Rows are points. Each copy is the shape, with its points in the same order, stretched, turned, moved and blurred by noise. Is it also mirrored, or only turned?

Shape, 6 rows:
[[-27 -24]
 [-25  -7]
 [-31  23]
 [  2  14]
 [ 60 -11]
 [-12  19]]
Copy 1 (6 x 2):
[[-16 -27]
 [-11 -14]
 [-23  11]
 [  4   7]
 [ 62 -14]
 [ -8   6]]
Copy 1 is: only turned
Copy 2:
[[ 14  44]
 [ -5  37]
 [-34  30]
 [-11   1]
 [ 41 -49]
 [-20  12]]
Copy 2 is: mirrored
Copy 3, 6 rows:
[[ 19 -46]
 [ 27 -27]
 [ 49  -5]
 [ 11   9]
 [-57  24]
 [ 26   4]]
Copy 3 is: mirrored
Copy 4 (6 x 2):
[[ -3 -17]
 [ -9 -18]
 [-35   5]
 [ -3  22]
 [ 63  32]
 [-16  24]]
Copy 4 is: only turned

Shape (7 x 2):
[[ 11 -45]
 [-22  27]
 [  3  30]
 [ 17  -2]
 [  3 -54]
 [ 21  43]
 [  7  -9]]
Copy 1 (7 x 2):
[[ 21 -46]
 [-13  33]
 [ 13  40]
 [ 30   6]
 [ 14 -56]
 [ 28  58]
 [ 15   0]]
Copy 1 is: only turned
Copy 2, 7 rows:
[[ 40 -28]
 [-23   0]
 [-14  23]
 [ 20   6]
 [ 38 -31]
 [ -9  49]
 [ 20  -5]]
Copy 2 is: only turned
Copy 3 (7 x 2):
[[-34 -43]
 [ 22   0]
 [  5  17]
 [-23   5]
 [-28 -51]
 [  5  40]
 [-13 -11]]
Copy 3 is: mirrored
Copy 4, 7 rows:
[[ 36 -19]
 [-38  -7]
 [-19  17]
 [ 13   9]
 [ 36 -34]
 [-15  34]
 [  8  -4]]
Copy 4 is: only turned

Shape, 8 rows:
[[-41  -6  24]
 [-23  22  -4]
 [-49   9  44]
 [ 32 -16  -6]
 [-13  55  -9]
 [ 11 -22  -7]
 [ 20 -39  30]
 [ 21   8 -14]]
Copy 1:
[[-10   4  37]
 [  3  20   4]
 [-31   1  36]
 [ 54 -26  20]
 [ -1   7 -30]
 [ 35 -16  35]
 [ 28 -45  59]
 [ 43 -13  -5]]
Copy 1 is: mirrored
Copy 2 (8 x 3):
[[ 36   5 -29]
 [ 15  36  -4]
 [ 62   7 -16]
 [-43 -10   4]
 [ 12  55  27]
 [-31  -1 -14]
 [-23 -39 -18]
 [-33  20  14]]
Copy 2 is: mirrored
Copy 3:
[[-28 -40  -2]
 [  9 -33  -2]
 [-35 -52  18]
 [ -1  29  -2]
 [ 33 -35  17]
 [ -8  12 -15]
 [-41  25   6]
 [ 17  11   1]]
Copy 3 is: mirrored

Shape, 9 rows:
[[ 58   3 -36  -4]
 [ -9 -28 -13   2]
 [-40   3   6  -1]
 [ -1  33   5  -1]
 [  1   6  -1 -33]
 [ 44 -45   7 -23]
 [ -2 -28 -35  10]
 [ -3 -33 -13  32]
 [ -2   8  32 -60]]
Copy 1, 9 rows:
[[ 48  53  -8  25]
 [ 16 -20  -4  33]
 [-30 -22 -19  17]
 [-24  27  -9  -3]
 [  9  13 -25 -22]
 [ 63  -3  27 -10]
 [ 23  -4 -16  48]
 [ 18 -25  17  58]
 [ -3  11 -11 -73]]
Copy 1 is: only turned
Copy 2, 9 rows:
[[ 54  14 -23  24]
 [ 27 -29 -10 -21]
 [-13 -24  23 -26]
 [-12   0  20   8]
 [  2  18  -9 -16]
 [ 13 -11 -60   9]
 [ 58 -33  -9 -12]
 [ 35 -54   4   5]
 [-54  31 -30 -32]]
Copy 2 is: mirrored
Copy 3:
[[ 59  -3 -29  -7]
 [  5   3  11  18]
 [-38  21   9  -1]
 [-20  11 -25 -22]
 [  1  -1  14 -28]
 [ 38 -57  11   3]
 [ 24  19   7  26]
 [  6   1 -14  41]
 [-19 -35  28 -53]]
Copy 3 is: mirrored

Shape:
[[-25  69  10  59]
 [ -9  33 -28   1]
 [ 30  30 -17 -45]
 [  1  18   5 -36]
 [  5   8  10  10]
 [  8 -10  -7  -3]
 [ 11  13  42  20]
 [-16 -17 -19 -46]
 [-22 -46   0 -11]]
Copy 1, 9 rows:
[[-78  15  46   0]
 [-38  11 -21   5]
 [ 21  30 -45  17]
 [ 18  24 -25 -16]
 [-12  -2  10  -5]
 [  5 -17 -20   1]
 [ -3   1  32 -14]
 [ 18  -6 -55 -22]
 [ 10 -44 -29 -32]]
Copy 1 is: only turned
Copy 2:
[[-46  45  57  39]
 [ 11  54  -4  34]
 [ 62  37  -3   8]
 [ 25  20  -6 -10]
 [  7   5   6  13]
 [ 15  -6  -5  17]
 [  4 -13  42   4]
 [ 29  12 -42 -12]
 [  0 -31 -36  -9]]
Copy 2 is: only turned

Shape (10 x 6):
[[  7  42 -22  26  20  37]
 [ 38  10  27  14  -4 -12]
 [-28 -22   0 -20  27  61]
 [ 13 -51 -22 -17  -5 -33]
 [-21   5 -53  20  18 -21]
 [ 12  10 -47  -5  -9  -2]
 [ 22   6 -12 -11 -45 -18]
 [  0  26   1 -22 -21 -51]
 [ 39   6  -2  41  17 -26]
 [-27 -12 -49  29 -55  15]]
Copy 1, 10 rows:
[[ -4  36 -10 -14 -23   3]
 [  6   0  37   5 -26 -15]
 [  8 -38 -53 -14  -1  38]
 [ 48 -22  -4  26  24 -21]
 [ 35  35  -8   5  32  -5]
 [ 16  24 -11   2   6 -34]
 [ -3   8  18  12   6 -51]
 [  6   6  41 -15  24 -42]
 [ 30  24  36  16 -19  -8]
 [-12  33 -23  39  37 -26]]
Copy 1 is: only turned
Copy 2:
[[ 16  18 -31  34  13 -29]
 [-16 -11  36   5  50 -31]
 [ 24 -21   5  24 -33 -28]
 [-11 -63  -1 -36  12  30]
 [-12 -24 -71   9  -1  21]
 [  7  -1 -42 -16  15   2]
 [ -9  12   6 -31  22  12]
 [-58   4   3 -45   9 -26]
 [-14 -22  -4  28  62  -5]
 [ 36  26 -47   5 -22  70]]
Copy 2 is: mirrored

Shape (14 x 8):
[[  0  -5  41   6  17  14 -21   2]
 [ 39  10   7  11 -10 -55  13  10]
 [ -2  -8  44  15  17  -5 -28 -23]
 [-19 -12   1  28  -1  23   7 -10]
 [ 37  15  25   0 -18 -31 -15 -30]
 [ 24  25 -21 -12 -19 -45  20   8]
 [ -8 -19   5  -9  -7  -5 -17  -2]
 [-25 -36 -44  19 -29 -37  42  58]
 [-29  10  -1   4  12   2   1  16]
 [-14  10  19   5  -4  -7   0 -14]
 [ 19  10   8 -12  -2 -39  35 -13]
 [  1 -30 -21  -6  20 -12  13  20]
 [  8 -13  -4  22  22   2 -23   4]
 [ 21   1  38   0   2  28 -18  -6]]
Copy 1 (14 x 8):
[[-11 -15  24 -17   6  11 -29  22]
 [ 60  13  -2  21 -15 -21  -6 -12]
 [ -3 -38  20 -12  -9  12 -43  11]
 [-21 -19   5  16  10  51   7   6]
 [ 34   0  21   2 -42 -16 -27 -25]
 [ 33  25 -17  21 -15 -30  17 -26]
 [ -5 -16 -15 -11 -18  17 -10   9]
 [ 33  -4 -53  30   4  42  58  25]
 [-27 -15  -4  10  22   5   7  14]
 [ -9 -25  16   2  -7   4   1  -4]
 [ 37   1  -3 -10  -2 -13  13 -38]
 [ 11   7 -48  -7  22  24  -2   4]
 [ -3   1 -16  18  11  23 -35  18]
 [ -8   9  36 -15  -3  16 -24   8]]
Copy 1 is: only turned
Copy 2, 14 rows:
[[ 20 -19  42 -11  19  14   2  18]
 [-14   3 -23 -19  14 -27  29  36]
 [ 23 -20  42 -25   4  -4   6  11]
 [ 22  -6   9  31 -14  10  -3  -5]
 [ -5  -6   7 -38  27 -36  28  -5]
 [-37   6 -37 -12  11 -17  13  13]
 [  7 -32  -1  -4   9   1  -8   1]
 [-13 -26 -72  62 -27   3  -2  40]
 [-13 -10  10  10  -9  17 -20  19]
 [-11 -15  17  -8  -3  -4   7  -2]
 [-18   3 -14 -30   6   1  34   7]
 [ 21  -8 -25   2   3  29 -11  26]
 [ 35   2   9   3   3   6 -19  28]
 [ 20 -11  36  -8  35   7   9   0]]
Copy 2 is: mirrored
Copy 3:
[[  6  24  10  35  10  25   8 -17]
 [  5   4  40 -20 -23 -25 -30  12]
 [  1   9  29  34  20  14   1 -36]
 [  8  -6 -21  32   6  -9  23  -3]
 [-14 -12  49  -8 -20   4 -14 -35]
 [-15   6   8 -38 -39 -23 -19  13]
 [-14   0  -4  -1  16  22   3   3]
 [ -2 -14 -34 -18  -3 -40 -10  95]
 [-10  29 -26  17   2  -5   1  10]
 [-18   6   7  17  -4  -8   7 -15]
 [ -6  17  33 -26 -11 -32   7   1]
 [ 22  18 -16 -24  21  -2   3  28]
 [ 24   6 -12   9   8  11 -15 -11]
 [ 13  10  18  23  -8  37  19 -25]]
Copy 3 is: only turned
Copy 4 (14 x 8):
[[ 17  13  43  -1  11 -22   9  20]
 [ -3  32 -39  30 -15 -18  18  17]
 [ 18   5  35   8  14   2  37  23]
 [ 17 -16  26  20  28   8  -6 -26]
 [ 17  29 -15   6 -18  14  26  26]
 [-21  42 -49  10 -17  -2  -5  -2]
 [ -6  -7  11  -5  -5 -15   4  -6]
 [-30 -18 -31  44 -14 -53 -17 -61]
 [-23  15  21  12  23 -11  -7  -6]
 [  3  20  22   9   9   7  11  -4]
 [  9  45 -27   2  10   1  17 -14]
 [-15  -8 -16  -7  24 -36  -3 -21]
 [ -5 -18   4  13  20 -13   2  16]
 [ 34  18  29  -7   6  -9  -9  20]]
Copy 4 is: mirrored
